Each row is a point. Each copy is the shape, with its points in the same order, stretched, turned, moved and blurred by noise. Say if it was mirrored as well.

Shape (6 x 3):
14.1 8.9 18.0

5.6 20.6 19.7

2.7 -12.1 -25.8

4.1 -2.8 -15.3

-13.2 0.1 -10.1

-26.6 -15.0 9.4
Copy 1 (6 x 3):
-29.0 18.5 16.0

-18.6 35.9 18.5

20.2 -33.3 -6.0

11.1 -15.8 1.6

18.5 4.1 -13.2

0.3 17.8 -39.0
Copy 1 is: only turned
Copy 2 (6 x 3):
-7.4 -10.8 38.5

9.6 -1.2 42.5

-14.9 -16.6 -29.0

-7.8 -14.1 -11.1

-0.5 2.8 -12.4

-20.3 19.8 -15.1
Copy 2 is: only turned

Shape (9 x 3):
5.0 -8.8 4.1

-34.2 -4.7 6.9

-2.0 -18.9 19.2

-0.5 20.7 -23.2

-7.6 21.7 3.2

-10.2 -2.5 4.2

-3.4 37.7 -14.6

-1.6 -1.3 10.9

2.7 -5.8 10.8
Copy 1 (9 x 3):
7.5 17.5 -1.3

-23.0 0.0 -45.5

20.9 28.6 -24.9

-24.8 -15.1 23.8

-6.5 -14.5 -15.7

-2.8 5.5 -14.0

-18.8 -27.9 9.7

7.9 11.9 -15.9

14.0 14.5 -8.2
Copy 1 is: only turned
Copy 2 (9 x 3):
-0.4 -0.1 -11.7

24.7 -36.5 11.8

32.3 -12.8 -10.4

-51.1 0.8 -3.0

-14.5 1.3 12.4

7.4 -15.9 -2.4

-50.5 11.3 11.2

6.6 -0.6 -4.2

8.9 -1.3 -7.1
Copy 2 is: only turned
Copy 3 (9 x 3):
-2.7 -15.6 -11.8

-15.7 -19.7 35.3

-28.1 -30.4 -11.7

38.6 21.2 19.0

-3.9 21.1 25.8

-6.3 -11.0 10.6

25.0 42.4 34.2

-15.6 -6.1 1.2

-14.5 -11.7 -6.8
Copy 3 is: mirrored
Copy 4 (9 x 3):
4.6 -14.5 7.5

39.7 10.0 -22.9

23.5 -16.8 11.2

-15.6 18.1 -18.6

9.5 31.4 -0.8

18.5 4.9 -8.1

-7.4 41.7 -12.9

13.0 2.7 5.8

11.8 -7.1 7.4
Copy 4 is: mirrored

Shape (10 x 4):
-10.0 -20.8 0.6 -16.6

30.4 20.3 33.1 34.7

-7.3 9.5 0.7 -15.2

-11.7 -4.7 -16.9 -19.4

9.6 6.2 -16.4 18.7

7.9 33.6 -6.7 19.5

-10.7 19.6 7.0 23.5

6.1 12.8 -16.5 23.4

-3.2 -28.2 5.5 -17.0

4.9 -15.6 -6.5 -20.0
Copy 1 (10 x 4):
1.1 10.7 -5.7 -8.3

-22.9 -38.9 34.9 23.9

5.7 -7.1 -12.8 11.1

10.4 -0.9 -19.5 -9.2

3.2 -33.0 4.5 -10.7

5.0 -45.8 1.9 12.3

21.2 -32.4 13.3 19.7

8.6 -39.5 4.0 -2.8

-5.3 14.9 -2.1 -11.4

-11.4 4.9 -14.7 -15.7
Copy 1 is: mirrored
Copy 2 (10 x 4):
-20.6 19.4 -2.2 18.7

35.2 -8.3 -0.3 -32.7

-8.2 -7.1 -13.5 9.6

-19.0 -1.6 -4.8 26.6

8.7 -15.3 16.4 9.8

15.5 -34.0 1.6 -2.0

-3.0 -20.4 7.6 -14.1

7.5 -24.2 19.0 6.2

-13.9 25.1 -2.5 20.4

-3.7 11.8 -6.5 27.4
Copy 2 is: mirrored
Copy 3 (10 x 4):
-7.8 3.9 -8.5 -31.6

-17.2 11.7 -5.7 61.3

3.7 8.6 -20.9 -15.4

6.7 -5.5 -15.0 -27.3

0.2 -20.1 -8.8 24.0

12.3 -10.0 -11.2 41.6

7.1 -8.1 10.3 38.4

3.5 -22.7 -0.3 34.5

-16.9 8.7 -7.5 -32.6

-12.1 1.9 -24.8 -33.2
Copy 3 is: mirrored
